Each row is a point. The points of each table are mixes of a few directions, plus a little noise. How many directions does each table use, and how many do they share? Where both have some left over, give the other angles between the two spaces (their principal angles), to ten degrees, smallest first.

First (7 x 2)
[[  -8   25]
 [ -17   51]
 [ -20   61]
 [  -2    5]
 [  12  -37]
 [  40 -121]
 [  -5   16]]
Second (7 x 2)
[[ 20  51]
 [ 11  25]
 [-33 -83]
 [-34 -86]
 [ -2  -5]
 [ 23  56]
 [ 17  40]]
Directions: first 1, second 1, shared 0; angles 40

First (8 x 4)
[[-77  53 -17  30]
 [-18   6  -7  11]
 [121 -35  40 -83]
 [ 62 -62   9  -9]
 [-25  54   3 -21]
 [ 11 -11   1  -2]
 [-43  46  -6   6]
 [-30 -51 -25  67]]
Second (6 x 4)
[[ 10 -52  27 101]
 [-29  22 -14 -72]
 [ 61  74 -30 -56]
 [ 32  36 -14 -24]
 [-46 -37  14  11]
 [-29 -42  17  39]]
Directions: first 2, second 2, shared 0; angles 30, 70

First (9 x 9)
[[  28   -7   15   17   20   -8  -15   29    4]
 [  11   -1    6    6    8   -3   -5   11    2]
 [  -4    1   -1   -2   -2    0    2   -3    0]
 [  19   -4   10   11   14   -5  -10   20    2]
 [   7   -2    4    5    5   -2   -4    7    1]
 [-112   25  -61  -68  -83   32   63 -121  -18]
 [  22   -6   12   13   17   -7  -12   24    4]
 [  39   -9   22   24   30  -11  -22   42    7]
 [ -10    2   -6   -7   -8    3    6  -12   -2]]
Second (9 x 9)
[[  29   -6   16   17   21   -8  -16   31    5]
 [  22   -6   11   13   16   -6  -11   22    4]
 [ -10    3   -5   -6   -7    3    5  -10   -2]
 [  45  -11   24   27   34  -12  -25   48    8]
 [   8   -2    4    5    7   -3   -4    8    1]
 [-111   26  -62  -69  -84   31   62 -120  -20]
 [   0    0    1    0    0   -1    1    0   -1]
 [   9   -2    5    5    7   -2   -5   10    2]
 [  10   -3    6    6    8   -3   -6   11    1]]
Directions: first 1, second 1, shared 1

First (9 x 12)
[[ 24 -28 -23  68 -45  56 -22 121  24 -36   0 -53]
 [ -6  -4   5  -6  52 -29  31 -27 -27  52  10   1]
 [  6   3   5  -2  -1 -16  -4 -17  -4 -10  -2   3]
 [ -8  21   6 -34 -38   5 -24 -36  20 -42 -12  30]
 [  7  13  19 -23  17 -57   1 -75 -21  -6  -4  21]
 [-21  15   7 -39  20  -9  14 -49  -4  25   1  29]
 [ 30 -22  -6  54 -11  -1 -10  57  -4 -22   1 -40]
 [-27  -2  -9 -14  31  27  28  12  -1  56  11   4]
 [ -4   4  -4  -4 -25  23 -12  14  17 -19  -4   4]]
Second (10 x 12)
[[ 15 -33   6 -26  -2 -35  23 -22 -26  98 -30  31]
 [-21 -25  11  -2  27  -1  23   1   4  15   4 -16]
 [-33 -42  21 -53  -4  -2  29 -29  14  59 -28  26]
 [  4  26   1  16 -11   3 -27  -4  12 -82  13 -14]
 [  5   1  -7 -12  27 -15  23 -13 -28  77   0  19]
 [ 45  27 -12  24 -25 -23 -31  -2 -20 -27  -2   7]
 [ -2  46 -14  13 -14  31 -31  11  17 -78  21  -6]
 [  2 -53  19   1  10 -30  24  -1  -8  43 -20 -12]
 [ -9  10 -16  18 -26  56 -18  55  29 -44  10 -18]
 [ -7  42 -10  19  19  18 -14   4   5 -62  32 -17]]
Directions: first 3, second 5, shared 3

First (10 x 20)
[[ -17  -12  -19   -3   10   26  -10    0    4   13    0    0   13  -26
   -10    1   -3    4   -1   -5]
 [   9  -24   22    7  -28   -6   48   -1  -11   41  -32  -48  -56   34
    11  -44  -23    8    5    4]
 [  54    8   37  -11  -24  -31   29    1  -10   25  -28  -28  -51   43
    27  -26   -1   -9   16   21]
 [  16  -17  -23    6    0    8   -5   13   -2   45   11    4   24  -41
     2   -2   10    0    0   32]
 [-102   25  -30    9   46   28  -53  -18   22 -121   45   59   69  -19
   -46   61   -1   10  -27  -72]
 [ -22  -18  -35  -22   24   61  -29   -1   11   38  -12   -3   18  -55
   -15    2   -5    3    6   -9]
 [ -40   12  -27   -5   31   26  -42   -5   13  -42   23   36   48  -34
   -22   36    8    1   -9  -25]
 [  33  -11   38   33  -46  -61   63    8  -20   15   -4  -30  -45   57
    23  -35   -8    5   -5   28]
 [  74   12   60   46  -60 -118   70   16  -29  -10   18  -10  -39   84
    41  -24   12   -5   -8   55]
 [  -5   26  -23  -61   49   66  -71  -13   23   -5  -21   20   20  -44
   -11   31   10  -15   22  -28]]
Second (9 x 20)
[[ 64 -33 -86   4   7 -38 -19 106  68 115  38  14  -4  11  22  59  21 -81
  -78 -11]
 [-24  12  31   0  -2  14   6 -39 -25 -41 -14  -5   1  -4  -8 -22  -7  29
   29   5]
 [-15   8  20  -1  -3   8   5 -25 -16 -27 -10  -3   2  -1  -6 -13  -5  19
   19   3]
 [ 64 -33 -86   3   6 -38 -20 105  68 114  38  14  -5  10  23  58  21 -80
  -78 -11]
 [-52  27  70  -2  -6  30  16 -86 -55 -94 -30 -12   5 -10 -18 -47 -18  65
   64   9]
 [-30  16  39  -2  -4  18   9 -50 -33 -54 -18  -7   3  -4 -11 -27  -9  38
   37   6]
 [ 12  -7 -16   1   1  -7  -4  20  12  21   8   3   0   2   6  10   4 -15
  -14  -2]
 [-21  11  28   0  -2  12   6 -34 -21 -36 -11  -5   1  -3  -7 -19  -7  26
   25   3]
 [  2  -1  -3   1  -1  -1  -1   3   2   3   1   0  -1   0   1   2   0  -2
   -3   0]]
Directions: first 4, second 1, shared 0; angles 60

First (10 x 32)
[[ -41   17   16   -2   20   11  -21  -39    5  -20   -9  -13  -18   34
    -2   -4   18   24    8   36   15   14   21   -4   -7  -27   43  -18
    34  -48   21  -21]
 [ -13   10  -41   29   18   11    2    1   30   23  -16   -5   20   18
   -65   29  -26  -31   24   -5    6  -16   12    5    7   25    8  -17
   -35    7   -6   16]
 [ -18  -21   63  -73   -6  -14  -16   38  -76   16   39   23   30  -62
    86  -30   -7   18  -25   -4 -102    2   16   36  -68    2  -38   17
    21  -57   14  -38]
 [ -25    3   26  -42   -5    4   10   35  -27   16   10   28   25  -25
    20   -9  -28   -4    8   15  -31   -9   18   25  -50   17  -19   20
    -8  -23   15  -27]
 [ -26   27  -59   52   76   26  -30  -58   22  -12   -7  -59   29   15
   -78   39   21   -1   -8  -19  -38  -25   14   14   20   34    2  -78
   -18  -24  -10   16]
 [   3    4    5   -7  -12    2   16   11    2   -2   -2   13   -3    0
     2   -5   -7   -2    7    9   21   -1   -2   -1   -5    2   -3   18
    -5   13    3   -5]
 [   7  -15  -60   81   24  -15  -47  -48   56   24  -31  -44  -20   63
   -72   42    7  -30   16  -24   14   15    1  -30   67  -31   64  -56
     1   -5  -24   57]
 [  25  -35   80  -74  -54  -30    6   51  -67    4   34   42   -9  -55
   121  -50    1   24  -27   -1  -40   20  -13    7  -42  -27  -34   57
    34  -10    8  -28]
 [  35   46  -72   46   37   44   52  -24   36  -48   -3  -33   20  -19
   -74   23   25    4  -17  -27   45  -48  -34    4   40   78  -65  -21
   -58   92  -20   19]
 [  54  -36   44  -10  -96  -38   26   32   19    1  -16   48  -74   30
    64  -35   -4    0   16   22  110   47  -33  -55   36  -74   42   80
    34   54    0   12]]
Second (11 x 32)
[[  48   -2   11    4   -7   -1    3  -31  -11  -53   15  -22  -31  -20
    45  -21   58   40  -45  -20   20   11  -44  -20   38  -13  -29   -1
    26   38  -16    7]
 [ -71   12  -33   32   53   -5    4   -8    4   29  -12  -47  -12   39
   -48   19    0  -11   27   45   -7  -37   75   -2  -23  -16   88  -41
    34  -45   45    1]
 [ -29   -6  -25    0    9    1  -12   37    8   53   -9   10   27    4
   -44   22  -54  -48   36    0  -22  -17   25   15  -26   21   17   -4
   -31  -33    1    1]
 [  65  -15   -2   -3  -22   -1  -13    1   -4  -26   18    1  -10  -40
    32  -14   18    7  -31  -46    4   10  -67  -10   33   14  -57   15
   -16   32  -38    9]
 [ -76   18   17  -11    6    4   17    6    7   31  -24   27   25   47
   -33   16  -35  -10   41   56   -7   -1   75   22  -48  -10   49    0
     7  -28   41  -17]
 [-114   27   23   -6   18    3   28   -1   10   42  -35   22   28   73
   -49   22  -40  -11   58   87   -6   -9  113   24  -67  -21   84  -10
    19  -45   64  -22]
 [ -20  -17  -47    0    9    2  -30   64   10   81   -5   17   41  -13
   -63   31  -85  -79   50  -25  -38  -24   10   20  -27   42    5   -1
   -64  -45  -18    7]
 [  71  -16  -18   10   -4   -4  -16   -6   -7  -31   23  -28  -26  -43
    32  -17   35   10  -38  -52    7    0  -69  -20   47   10  -46   -1
    -4   26  -37   15]
 [  79  -16    8  -11  -32    1  -11    1   -8  -35   19   10   -9  -47
    44  -19   21   14  -38  -54    7   21  -81  -11   39   14  -73   24
   -19   41  -45    9]
 [  93   -5   17    6  -18   -4    3  -49  -18  -90   29  -32  -52  -39
    81  -38   93   66  -77  -42   33   22  -85  -33   69  -17  -58    5
    34   66  -32    9]
 [ -49   22   45  -18  -15    4   27  -15    2   -3  -21   36   16   40
     1    0   -8   21   18   53    9   19   49   14  -34  -21   24   12
    17    0   34  -18]]
Directions: first 5, second 3, shared 1; angles 30, 40

First (10 x 32)
[[  6  19  22   0  49  15   2   0  -2   7  14 -12   5  -9  22   0 -19 -11
   -9 -33 -20  -4  13  -2 -30  46 -63 -16  22  14   4  -6]
 [ 11  16  23  -3  46  15   4   8  -6   8  10 -11   5  -7  22  -3 -17 -13
   -8 -31 -23  -6  15   3 -33  44 -56 -29  26  18   4  -9]
 [ 14 -14   6  -6 -11   5   4  25  -9   5 -10  -1   3   5  -2  -7   0 -12
   -1  10 -13   1   8  11  -3  -6  19 -34  14  13   1  -7]
 [  8 -13 -20  -2 -21 -14  23  11 -14  -5 -14  18 -22  13  -8   1  37  34
   -2  12  25 -20   1  20  -4 -16  47 -22 -32   3 -16   1]
 [-47  25 -21 -31 -86 -33 -61  -7  40  -6  -5   8  -5  -1 -42 -21  -4  71
   61  45  18  43 -49  -3  71 -84  54 121   1 -61  18 -21]
 [-30  21 -16  22  23 -13  -8 -36   4 -14   0   0  10  -3   8  46  23 -59
   -2 -34  43 -21 -29 -19 -10  24  -2  -2 -52  -1   7  17]
 [ 10 -15   7  14  14  11   8   2  -9   1  -4  -7  16   0   9  13  -4 -57
  -17  -6  -8  -5   9  -7 -11  16  -2 -39   2  18   3  10]
 [ -1 -10  10   2 -11  10 -14  -1   9   3   2 -10  18  -5  -5  -5 -25 -30
    1  14 -19  21   1 -14  18 -13  -2  13  24  -4  10   3]
 [ 25 -54 -24  18 -33   0  46 -14  -9  -5   1  17 -23  12 -17 -17  13  52
  -30  51   7  -5  25  -3  27 -42  45  19 -22  -9 -33  31]
 [  4  26  14 -14  30   4  -3  13  -3   7   6  -3  -7  -4  14  -8  -5  24
    7 -26 -11  -5   6  14 -26  30 -40 -12  17   8   2 -19]]
Second (11 x 32)
[[-35  41  24  -2  24   5 -56 -15  25   2  11 -25  39 -20  10  17 -38 -75
   23 -33 -15  25 -29 -27   3  24 -53  26  28  -6  37 -11]
 [-30  35  20  -3  20   5 -48 -12  21   2   8 -22  34 -17   9  16 -32 -64
   19 -28 -12  22 -23 -22   2  21 -46  22  23  -6  31 -10]
 [-40  47  26  -2  28   7 -64 -17  28   2  12 -29  45 -23  12  20 -43 -86
   27 -39 -16  29 -32 -31   2  28 -61  31  32  -7  42 -12]
 [ 16 -18 -11   1 -10  -3  25   8 -10  -1  -5  12 -18   9  -5  -8  17  33
  -10  15   7 -11  12  12  -2 -12  24 -13 -13   4 -17   4]
 [ -5   6   3  -1   4   1  -9  -1   3   1   1  -4   6  -3   1   4  -6 -13
    5  -6  -2   5  -5  -4   0   4  -8   5   3  -2   6  -2]
 [  7  -7  -5  -1  -4  -1  10   3  -4  -1  -2   5  -8   4  -2  -3   7  14
   -5   7   3  -5   5   5  -1  -5  10  -5  -5   1  -7   2]
 [ -6   8   4   0   3   1 -10  -3   4   1   2  -4   6  -4   2   3  -7 -12
    4  -5  -3   4  -4  -5   0   5  -9   5   5  -1   6  -1]
 [ 48 -56 -34   3 -34  -8  77  21 -34  -3 -13  35 -54  27 -16 -26  53 105
  -32  46  20 -34  40  38  -2 -35  76 -37 -40  10 -52  15]
 [ 43 -52 -29   2 -31  -8  72  19 -30  -2 -13  32 -50  25 -13 -23  48  94
  -29  42  16 -31  35  34  -3 -31  67 -33 -34   9 -46  13]
 [ -1   3   1  -1   1   0  -3  -1   1   0  -1  -1   3  -1   1   1  -2  -4
    1  -2  -1   1  -2  -1   0   2  -3   1   1  -1   2  -1]
 [  4  -3  -2   0  -2  -1   5   1  -2   1  -1   2  -3   3  -1  -2   4   8
   -2   4   1  -3   2   3  -1  -2   5  -3  -3   2  -3   1]]
Directions: first 5, second 1, shared 1

First (11 x 32)
[[-15   0  -3   8 -17   3  -2 -12   9  13   9  -3  -9 -18   2  11 -38  14
   -2  17  -1   4 -24   3  -8   9  17 -16  20  17  15  16]
 [ 38   9  28 -18  50 -40  25  48  11 -18 -34  16  11  37 -22 -22  70 -14
   28 -18  24  24  31 -19  33  -4 -11  13 -35 -31 -29 -33]
 [ 38  11  36 -18  19 -38  -6 -13   7  -2 -17 -11 -21  15 -22 -45  53 -32
  -19 -19  -4   0   4 -23  17  10 -29   0 -46 -30 -40 -25]
 [-30 -21 -48  13 -10  82 -27   6 -48 -18  38  16  25  -6  49  60 -18  17
    9  -8 -16 -22  33  46 -24 -33  -1  34  22  20  27   3]
 [-15  27   2   5 -13 -59  42 -12  16  11 -66 -34   8  10 -38 -61   2 -33
  -34  12   1 -33 -16 -48   2   8 -16 -19  27  -9   8  30]
 [-11 -14 -19   5 -37   6  -1 -29  14  10  31 -11   3 -18   0  -6 -38  16
   -9   7  -3  -1 -22   3 -21  10  16 -15   8   8   5  22]
 [ 12   1  39  -1  18  18 -38   3   7  17  30  23 -48 -26  17  52 -28  26
   21  17   0  43 -28  26  14  18  24 -15  -9  22   2 -22]
 [ -4  10  11   3   5  20 -31 -21 -27   2  -5  -6 -24  -8  14  10   5 -20
  -26  -3 -22 -21   1   8  -1  -4 -24   8  -2   5   1 -10]
 [ 16  -4  16  -6  10 -25  15  21  31   5   6  12  -1   2 -14  -1  -3  20
   28   6  21  37 -11  -6  13  14  25 -14 -10  -3  -8  -5]
 [ -9 -18 -57  -1  -9   5  42  26 -12 -32  -7  -3  72  35  -3 -27  35  -6
   11 -25  11 -28  52  -8 -15 -31 -10  31   4 -23  -1  15]
 [-20  -1  -5  11 -15  27 -20 -16  -9  11  16   0 -15 -22  17  30 -40  12
   -7  14 -12  -4 -18  17 -11   2  10  -7  21  23  20  10]]
Second (11 x 32)
[[ -7  -1   8  -6  12  18  -7  -9  -3   6  11  28   9  -8   0 -13  -1   0
   -3   2  25  -6   3 -16  -4  -1   7  -2  -2   1  16   8]
 [ 10  -7  -8   3 -15 -25  27  10  14 -12 -13 -68 -10  -1 -11  41   3 -13
   34   9 -58  15  -9  25  17  14 -41 -16   6  -1 -44 -11]
 [  3   4  -7   4  -6  -9  -4   6  -1  -2  -6   0  -6  10   6  -5   1   5
  -11  -7  -2   2   1   7  -3  -5  12  10  -2  -3   1  -5]
 [  9  -7  -9   5 -19 -27  27  12  13 -12 -16 -74 -12   1 -10  44   5 -15
   35  10 -63  15 -11  26  17  15 -45 -16   7   0 -47 -12]
 [  3 -10   1  -2  -3  -8  20   0  10  -6  -2 -45   0  -9 -12  33   2 -13
   33  15 -41   8  -8   7  13  16 -38 -21   5   1 -32  -4]
 [-15  -9  24 -13  27  39  -4 -25  -6  11  23  40  23 -26  -8  -8  -2  -8
   13  13  35 -14   2 -36  -3   7  -7 -20   1   9  19  17]
 [  1  -8   2  -2  -2  -6  17  -1   7  -5  -2 -35   1  -8 -10  27   3 -11
   28  11 -30   6  -6   4  10  15 -31 -18   5   2 -26  -2]
 [-11  17   6  -1  20  34 -50 -10 -24  19  17 121  11  13  25 -81  -9  29
  -73 -26 104 -23  19 -33 -30 -31  89  44 -11  -2  82  16]
 [  8  -7  -3   2 -12 -18  24   7  10  -9 -11 -57  -6  -4 -10  36   5 -13
   31  10 -49  10  -7  17  15  13 -38 -16   6  -1 -37  -9]
 [ -3  14  -2   2   6  14 -30  -2 -13   9   5  65   2  13  17 -47  -5  19
  -48 -19  58 -11  11 -12 -18 -20  56  30  -8  -3  46   6]
 [  5  13 -11   7 -10 -11 -18  10  -8   0  -9  26  -9  21  16 -27  -3  17
  -38 -20  23   0   5   7 -11 -18  42  31  -6  -6  21  -3]]
Directions: first 5, second 2, shared 0; angles 80, 80
